Rows are points. Two turns around zero, p and q, are shown by what they do to some points. Where does a point land after both, in the order given? Backwards means that the second turn is done in reverse. Each puzzle has new turns, and all numbers are rounded.
In the rows, 128 means zero.

Turn p:
[ 58 122 146] -> [102 106 192]
[167 154 124] -> [129 159  93]
[188 143 140] -> [155 170  90]
[103 147 116] -> [ 96 123 135]
[124  74 115] -> [159  82 130]
Turn q:
[158 107 105] -> [165 115 145]
[162 136 126] -> [159 144 126]
[121 114 160] -> [107 146 151]
[ 31 147 122] -> [45 88 91]
[167 136 127] -> [163 147 127]
Where do these land?
q, then p backwards: [171 121 130] -> [145 111 165]
p, then q backwards: [106 131 152] -> [134 102 147]
p, then q: [169 166 118] -> [140 103  78]
p, then q: [ 59 108 125] -> [ 82 142 182]
p, then q backwards: [ 81  95 101] -> [94 86 94]
q, then p backwards: [182 147 141] -> [170 127 169]

Turn p:
[114 131 162 128 141 160] -> [118 110 161 128  97 136]
[ 88 130 133 129  85 141] -> [110 105  99 131  91 104]
[143 119  31 105 164 138] -> [150 111 117  61 206 117]
[157 170 106 131 159 136] -> [124 157 140  83 145 156]
[119 125 155 103 127 125] -> [120 132 150 143 116 106]
[143  93 162 166 115  95] -> [148 133 115 192 123 153]
[139 131 150 121  99 140] -> [142 139 127 133  94 117]
[120 125 125 140 134  89] -> [112 137 114 153 152 134]
Turn q:
[118 109 136 142 138 147] -> [128 113 116 148 146 138]
[151 132  92 156 123 148] -> [167 150  98 124 132 139]
[130 139 161 164 106  99] -> [139 137 147 168 107  93]
[107 148 149 103 116 153] -> [110  95 125 123  96 141]
[ 84 167 128  96 113  83] -> [ 71 142 135 108  86  95]
[119 101  96 149 104 127] -> [144 130  92 124 148  98]
[170 124 110 100 128  97] -> [143 151 161  86 139 120]
[145 104 153 114 196 170] -> [122 107 150 142 170 200]
Where do these land?
q, then p: [ 91 144 143 139 110  95] -> [ 97 131  88 156 128 126]
q, then p: [131 172 146  80 125 122] -> [125 121 127 142  80  83]
p, then q: [135  97 125 148 111 161] -> [169 116 132 111 152 120]
p, then q: [117 145  99  96  95 111] -> [ 99 168 131 100 124 108]
q, then p backwards: [128  91 143 111 167 178] -> [115 103 105 176 176 128]
q, then p: [135 137 104 168 132 158] -> [149 135 109  87 136 152]
q, then p: [132 112 159 124 180  95] -> [ 88 113 164 146 104 161]
p, then q backwards: [156 126 106 159 103 104] -> [131 130  91 163 137 155]
